Each wall is flat, endless, passes through zero and stands at right angles to its row. A trip goes straight from one point to another. List the walls that it crosses, first one first.
(in the rows, 128 means zero)

Walls:
(1): [ 73 111]
(2): [100  94]
(3): [134  98]
(4): [102  98]
Trips:
[101 110] to [113 134] -> 3
[90 93] to [ 83 132] -> 3
[185  85] to [121 161] -> 3

Walls:
(1): [249 136 182 119 148 117  93 136]
(2): [120 136 229 118 134 134 121  85]
(3): [ 35  94  99 107 143  94  37 155]
(4): [121 140 170  85 140 103 113 120]
(5): [184 122 126 146 204 102 133 132]
Trips:
[121 139 166  91 160  82 168 154] to [119 154 110  23 104 106  95  92] -> 3, 5, 1
[ 49 109 193  81  74  96 146 131] to [ 88 186 142  71 120 134 157  94] -> 3
[159  92 140  73  82 121  67 123] to [172 152  90 133 176 185  72 174] -> 2, 5, 4
[114  71  61  80  88 117 107 101] to [ 91 180  79 188 161 112  58 239] -> 5
[162  67 124  91 148 134 172 171] to [ 81 159 155 174 175 164 137 179] -> 1, 3, 2
[171 131 182 108 158 148 162 103] to [173  46 136 129 224 137 174  73] -> 4
[125 189 155 118  99  83 217 121] to [ 94 107 121 140  89 114 123  61] -> 3, 4
[164 174 107 152 104 140 173 145] to [120 190 120 139  64 144 112 141] -> 5, 1

Walls:
(1): [204 115 124 123 164 159 149 131 104 149  77  87]
(2): [191 118 118  15 201 104  68 143  80 136  73 117]
(3): [165 153 170 159 174 101  79 138 111 107 160  99]
(4): [110  81 138 188  98  76 153  84 168 157 171 116]
(5): [188 119 112 120 206  89 101 102 122 126  67 118]
(6): [ 99  85  73 112 137  94 148 196  88 153 111 162]
(7): [ 91 135 157 133 139 137 169  68 143 133 155 119]
Trips:
[ 91 157 150  96 113  90 153   7 143 140 106 112] to [126 168  95 139 164 171 145  99 147 109 125 120] -> 1, 4
[117 175  94 102 125 168 102 110 141  99  95 151] to [136 182 121  86  77 164 171 111  72  81 133 157] -> 5, 7, 2
[125 113 148 130 153 148 131 138  92 144 121 152] to [126 142 116 175  64 173 138 149 165 162 159 104] -> 5, 3, 2, 7, 4, 6, 1
[153 102 110 169 144 165  76 137 142  98 165  95] to [112 131 132 100 106  93 131 124 129 103  88 108] -> 2, 4, 1, 3, 6

Walls:
(1): [145 147  99 183 136 123 133 129  91 161 151 103 184 114  76 142  86 135
 114  83]
(2): [142 113 163 178 169 227 156  83 134 112 187 142 138 123 133 118 128 119
 122  98]
(3): [106  99 118 115 131 194  87 149 126 122 135 175 185  95  92  83 117 149
 131  99]
(4): [113 179  88 104  97  89 151 197 162 142 141 107 146 136 101  94 161  99
 144  99]
(5): [150 154 141  75  94  93  84 110 173 134 101  91 115 152 135 169  91 173
  38 129]
Trips:
[138 112  96 206 143  98 146  96 162 135 123 117 138 137 114 148 136 113
 165 160] to [160  54 121 127 109 150 118 139 158  87 103 172 140 164 118 122 105 133
   7  51] -> 5, 3
[ 89 124 145 130 107 156 136 167 102 162 158 114 173 111 138 124 104 102
 118 122] to [ 95 130 103  83 119 101  90 111 141 171  26 101 109 211 159 135 117 141
 103 113] -> 2, 5, 3, 1
[131 124 145 109 115 108 108 165 161 178  93 104 110 123 125 114 121 188
 136 116] to [147  44 107 170 107  91 113 191 110 103 138 174 136 110  88 144 159 105
 147 151] -> 5, 1
[159 135 119 159 112 149 113 114 120 108  95  95 122 113  29 166 112 122
  96  82] to [115 126  68  91 156 116 170 132  91  95 175 131 144 141 211 138  62 117
 101 180] -> 3, 2, 1
[121  92  81 124  93 180 100  97 175 115 129 107 135 143 169  92 114  85
 181 110] to [170  85 162 175 133  57 101 129 123 170  37 175 157  96 191 123 175  92
 143 112] -> 4, 2, 3
[ 96 122 109 191 132 157  62  95 161 132 107 182  80 137 144 125 167 122
  91  93] to [210  81 161 114 119  99 164 113 187 194 145 143  88  74  64 102 110 175
 105  53] -> 1, 4
[151 129 156 222 101  64 193 110 126  81 118 126  94 101 124 145  86 108
 122 153] to [116 118 134 167 158 115 191 142  56 141 103 154 103 135  68 170 142  98
 121  64] -> 4
[174 167 118  84 125 127 137  95 172  88 175 119 106 124 117 157 123  59
 144 147] to [ 86 111 132 107 140 182 167 178 183  83 112 102 170 107 101 134 166  76
 136 135] -> 5, 3

Walls:
(1): [118 135 142  92  77 158 104 163  99  90 162 102 181 133 141 122 178 130
 111 157 114 124 140 152 161 107 160 158 103 104 132  80 109 155 178 102
 123 140 121 123 129 121  61 174  80 107 115 160]
(2): [117  71  73 108 122 138  17 113 157 126 183 108 119 119 162  85  81 135
 102 127 142 122 134 167 158 137 152 146 118 156 132 124  93 150 157 115
 112 147 132 164  79 123 112 141 181 162 163 123]
(3): [110  90 117  84 123 106 121 210 121 101  99 144 138 110 156 148 125 153
 159 102 157 144 156  86  99 133 123 123 107 115 109 124 123 136 102 127
 144  97 123 115 204 169  75 139 101 185 121 113]
(4): [119 121 159 181 138 173 100  98 103 148 133 155 132 179  87 131 102 192
 158 153 185 143 110 165 129  47 106 128 167 166  87 116  84  78 169 192
 158 110 113 184  97 130 110  98 176 145 129 159]
(5): [104 133 186 137 167 107 159 102 112 139 157 116 173 161 169 105 122  97
 129 114  87  85 111 160 129 156 139 141 128 153 145  82 131  76 104 155
 136 137 101 114 129 110 171 107 116  98 138 154]
(6): [ 92  54 106 124 152  83 109 140 139 166 142 118 128 135 119 133 101 117
 127 189  81 153 173 159  98 164 146 115  80 204 103 167 112 106  91  73
 159 142 111 179  94 144 180  37  96 107 138 131]
(7): [165 153 111 168 116 139 203 123  90  41 136 127 150 108 148 183 131 159
 128 106 165  97 143 122 112 115 156 154 125  48 146 113 137 105  98 145
  77  94 179 141  92 103 137 146 177 147 138  79]
Trips:
[ 94 166 169 165 207 119 134 167 139  92  46  85 137 173 142 121 174 108
 130 135 148  70 150 148 152 155 122 113 140 141  86 138  60 129 145 134
 155  92 140 137 175  91 115 166 103 156 157 147] to [138 149  81 131 106 129 122  93 143 115 109 139 114 185 137  74 112 147
 183 136 159 160 141 144 130  92 102 104 185 105 112 124 135 118  86  83
 112 143  92 117 140 141  74 131 165 153 105  97] -> 5, 1, 2, 7
[150 120 130 106 115  47  90  52 168  93 120  61 139 112 174 130 103 168
 176  60 115 147  87 116  99  97  94 129 137 145 131 104 131  52  60  96
  53 169  69 133 115 105  84 109  96 150 153  96] to [167 123 187 118  94 157 132 153 131 134 117 106 103  97 161 150 128 145
 105 103 109 195 112 120  80 137 158 115 173 133 148 108 134 142 141 141
  50  96 122 169 100  73 106  96 120 133 178  79] -> 6, 5, 3
[164 134 136  94  62 111 130 166 116 128 149 118 172 110 140 145 148 150
 154  32 136  82  86 168 132 174  56 142 135 139 140  47 148 106  90 103
 105 114 131 121 176 148 119 117 122  60 110 111] to [145 124 128  79  69 135 115 127 183 184  90 176 131  69 178 170 141 137
 123 181 170 111 143 150 144 113  93 163 115 159 133 129 165 141 105 114
 157 136 125 174 160 101 163 115  80 123  93 122] -> 7, 6, 5
